Every row gives one point. Any point is a mix of the corners, with weights that add up to 1. It lies inside the corners' shape when no weight is negative. Is each point inside? If not, which corners have a negative weight?

Corners:
(1): [2.95 1.18]
(2): [-4.49  1.26]
(3): [ 0.73 -1.85]
Points:
[-0.36 -1.67] -> outside (1)
[-4.25  0.37] -> outside (1)
[2.08 0.50] -> inside
[ 3.69 -0.71] -> outside (2)
[1.26 0.49] -> inside
[ 2.82 -0.44] -> outside (2)
[-2.49  1.13] -> inside

Corners:
(1): [-0.74  0.62  1.43 -1.22]
(2): [ 1.78 -2.47 -5.40  0.66]
(3): [ 1.26 -1.09  1.63  0.07]
(4): [-2.32  2.09  1.81  2.85]
(5): [-4.03 -0.28  2.16  1.61]
Points:
[ 1.89 -1.56 -3.12  1.31] -> outside (1, 5)
[ 2.35 -2.18 -4.49  0.87] -> outside (1, 5)
[-2.39 -0.36  0.66  1.41] -> inside
[ 3.17 -3.18 -5.57 -0.68] -> outside (4, 5)
[-1.84  0.84  1.51  1.07] -> inside
[-1.62  0.22  0.38  2.54] -> outside (1)
[-0.73 -1.00 -0.11  1.73] -> outside (1)

Corners:
(1): [-1.89 -2.64 -1.15  1.10  1.99  0.65  3.48  0.26]
(2): [ 3.93  4.06 -1.57 -2.89  0.87  2.03  3.26 -2.57]
(3): [ 2.40  0.95 -1.34 -1.87  1.52  6.44  2.72 -0.94]
(4): [ 1.47 -6.30  2.52  0.03  0.38 -4.47 -0.29  1.46]
(5): [-4.48 -2.51  2.85  3.06 -1.35  1.25 -3.80  4.25]
(6): [ 2.87  2.77 -1.70  1.89  1.17  4.12  1.10 -0.92]
(7): [ 0.91 -4.98  0.55 -0.87 -0.74 -2.74 -0.38 -2.32]
(8): [ 0.79 -6.16 -0.67 -0.36 -2.53 -3.10  0.07  1.11]
(9): [-1.28 -3.03 -0.68  0.41  2.93  0.01 -2.05  2.97]
Points:
[ 2.32 -1.81 -0.60 -0.46  0.91 -0.10  0.38 -0.50] -> outside (1, 5)
[ 2.70 -2.64 -1.09 -1.47 -0.29 -0.45  2.25 -1.96] -> outside (5, 9)
[-1.60 -3.41 -0.58  0.80 -0.03 -1.85 -3.33  2.23] -> outside (1, 3, 4)
[ 1.48 -1.41 -1.32 -0.36  1.87  0.61  1.64 -0.30] -> outside (5)
[ 1.01 -1.99  0.00  0.70  0.99  0.13  0.62  0.47] -> inside
[ 1.32  0.08 -0.70  0.60  0.70  2.83  0.70 -0.07] -> inside
[ 1.02 -0.55 -0.85 -0.19  1.12  1.89  1.96  0.35] -> outside (7)

Corners:
(1): [-2.76  3.39 -1.19  3.02 -1.84  1.76  0.47 -1.63  2.01  0.49  1.57 -3.31]
(2): [ 2.24 -0.55 -2.88 -4.18  1.27 -1.89 -0.78  1.86 -5.01  0.23 -1.16 -0.31]
(3): [-2.89  2.20  1.77 -3.00  1.74  2.50 -1.25 -0.39  1.75  2.50 -1.79  1.69]
(4): [-3.93 -1.09 -3.68 -3.30  2.36  1.80 -1.70 -1.94 -1.92  2.14  1.98  3.99]
(5): [-0.83  0.65  1.54  3.42  0.63 -3.44  3.97  3.54  1.39  1.41  0.59 -2.91]
(6): [-0.46 -2.45 -2.10 -2.96 -0.47 -1.01 -0.70 -1.62 -2.26  2.75  1.28 -2.79]
(7): [ 3.13  3.52  4.28 -5.33  0.95  3.07 -1.82  4.34 -2.76 -1.92 -0.71  3.73]
(8): [ 1.61 -0.80 -1.34 -2.35  1.13  0.08  1.58  2.17 -0.99 -1.32  1.78 -3.22]
(9): [-1.42  2.45 -2.89  2.71 -4.13 -2.20  1.24  0.21  5.29  1.53  2.78  2.68]
(10): [ 0.86  2.20 -2.04  0.77 -0.03  0.73  2.40 -2.54  2.47  2.23  1.48  2.81]
(11): [-1.28  0.09  3.76 -4.85  0.11 -3.38  2.68  3.82 -0.63 -1.99 -0.40  3.62]
(12): [-0.40 -2.34 -0.42  1.54 -4.93 -3.84  2.77  5.31  0.18 -1.80 -0.22  1.93]
(13): [-2.48 -4.31 -0.29  0.44 -0.38 -0.55 -1.96 -1.20 -0.35  0.59 -1.23  1.29]
Points:
[-1.45 -1.28 -1.51  0.10 -0.37 -1.85  1.26  0.73 -0.17  0.74  1.05  0.43] -> outside (3, 7)
[-0.78 -2.30 -0.33 -1.87  0.29 -0.91 -0.14  1.75 -2.31 -0.52  0.26  0.06] -> outside (3, 9, 10)
[-1.10  1.07  0.59 -2.31  0.71  0.73 -0.02  0.73  0.18  0.84 -0.13  1.52] -> inside
[ 0.49  1.38  0.70 -2.70  1.02  0.90 -0.16  1.26 -0.84  0.17  0.36  1.10] -> outside (12)

Corners:
(1): [-0.86  0.47 -0.98  3.16 -3.37  2.45  3.97  2.10  2.73 -2.21 -0.33  2.46
 -3.46 -0.96 -1.54 -2.99 -0.82 -0.70]
(2): [ 2.55  1.24 -0.33 -1.93 -1.95  2.13  2.33  1.05  2.55 -2.37 -2.04  4.72
 -2.19 -0.35 -4.46 -4.35 -3.09  0.16]
(3): [ 4.04  0.39  4.55  1.65  5.27  3.33 -3.44  2.35  4.34  0.57 -1.20 -3.51
  0.29  6.56 -3.17  0.78  0.63 -2.95]
(4): [-1.45 -4.47 -0.49 -1.84  1.22 -1.22 -5.41  3.88 -3.52  4.74  2.02 -4.04
 -1.45  3.74  1.29  1.12  3.92  3.11]
(5): [-1.96 -5.18 -0.20 -2.73 -3.00  2.91 -4.22  4.88  3.25  2.45  1.44  3.62
 -0.78 -0.88  0.29 -0.35  1.55  0.90]
(6): [ 3.06  1.36  2.64 -1.81 -1.86  0.84  0.03 -0.67 -4.15  2.29  1.40 -2.72
  1.34  5.43 -2.39 -2.69 -0.06  0.58]
(7): [ 0.87  0.37 -1.27  1.85 -1.22  2.76 -0.24 -3.86 -0.45  3.67 -3.71 -2.67
 -0.99  4.66  3.44  2.40 -0.70 -1.16]
(8): [ 0.72 -2.67 -1.82  1.77  3.48  4.27 -0.59  0.44  3.09 -1.59  3.40  5.33
  4.27  0.04 -4.97 -1.38 -1.31  1.59]
(9): [ 4.43  1.82  0.01 -0.99  4.16 -0.53 -1.13 -1.89  0.68 -0.85  1.62 -3.74
 -1.62  2.04  0.10 -3.72 -2.14 -1.27]
(10): [ 3.25 -1.53  1.37 -1.25  4.16 -3.44  1.35 -2.38 -1.38  2.30 -1.16 -0.18
  2.33 -1.53 -0.90  0.47  4.68  2.23]
(11): [-1.68  0.41 -3.02 -1.91  2.16  1.40  2.84  1.95  2.19  0.67  3.40 -1.19
 -1.02 -2.51  0.45 -3.99  1.19  3.99]
(12): [-2.55  0.16 -0.98  4.04 -1.81 -2.09 -4.17  3.26  2.06  0.46  0.41 -0.61
  1.15 -3.65 -3.13 -1.53 -1.76  4.51]
(13): [-0.34 -3.32  3.19 -0.76  4.27  0.21 -1.73 -3.10  0.33  4.42 -2.90 -4.26
  3.83  0.11  3.48 -3.91  1.58 -1.99]
(14): [-1.41  3.01 -3.40  0.09 -2.43 -0.14  2.63 -0.37 -4.52 -3.34 -0.17  4.22
  2.42 -2.16  1.16  0.85 -3.52  4.82]
(15): [-0.04  0.43 -2.93 -3.32 -2.88 -0.34  2.21  1.86 -2.74  0.55 -0.42  1.83
  0.44  0.84 -2.59 -0.87 -2.02 -0.75]
(16): [ 0.65 -1.65 -4.61  0.30 -1.07 -1.23  0.89  2.67 -3.50  1.36  1.41  0.49
  1.28 -3.09 -0.72 -1.39 -4.62  6.05]
(17): [ 0.97 -3.77  2.77 -2.44  3.94 -1.97  0.39 -0.16  2.04  1.84  1.47  1.31
  0.55  5.13 -0.80  2.52 -0.89 -1.75]
(18): [ 2.49 -3.89  0.19 -4.69  0.98  4.91 -0.86 -1.79 -2.37 -2.37 -0.09  3.18
 -0.06 -1.30 -3.52  0.89  0.02  0.44]
(19): [ 1.85 -3.35  1.29 -0.63 -1.90 -2.37 -0.82 -0.19 -1.43 -1.39 -2.22 -1.40
  1.62  4.15 -0.23  2.20  0.37  1.15]
Points:
[ 0.36 -0.28 -1.00  0.02  0.42  0.37 -0.11  1.61  0.91  0.27  1.12  0.54
  0.25  0.68 -1.76 -1.29 -0.80  1.70] -> outside (13, 18)
[ 0.59 -1.59  0.70 -0.38  1.35  0.87 -1.18  0.67  0.63  0.96  0.41 -0.28
  0.78  1.89 -0.98 -0.12  0.82  0.18] -> outside (2, 16)
[ 1.23 -0.68 -0.23 -1.97  0.59  0.19  0.09 -0.19 -1.41  1.46 -0.32 -0.95
  0.49  1.83  0.27 -0.36 -0.14  1.00] -> outside (1, 8, 12)
[ 1.35 -0.71  0.14 -0.19  1.26  0.65 -0.39 -0.12 -0.33  0.34 -0.26 -0.47
  0.48  1.22 -0.84 -0.69 -0.30  1.22] -> outside (5, 15)
[ 0.71 -1.34 -0.18 -1.64  0.34  0.34  0.05  0.65 -0.52  0.82  0.07  0.41
  0.42  1.43 -1.25 -0.51 -0.55  0.23] -> inside
[ 0.74  0.20  0.03  1.65  0.10 -0.20  0.17 -0.33  0.73  0.31 -0.83  0.17
  1.23  0.98 -1.28 -1.06 -1.69  0.51] -> outside (4, 5, 11, 18)
[ 1.09 -0.63  0.71  0.76  1.32  0.93 -1.56  1.26  1.25  0.20 -0.09 -0.48
  0.90  1.63 -1.92 -0.34 -0.44  0.72] -> inside
[ 1.15 -0.62 -1.12  0.10  0.56  0.37 -0.18  0.42  0.27 -0.05  0.60  1.01
  1.34 -0.24 -1.66 -0.48 -1.65  2.83] -> outside (1, 4, 13, 15)
[ 2.20  0.83 -1.32  0.13 -0.34  1.84 -0.25 -0.13 -1.96 -0.70 -0.04  0.48
 -0.18  0.75 -2.65 -0.51 -1.76  1.46] -> outside (5, 11, 13, 17, 19)
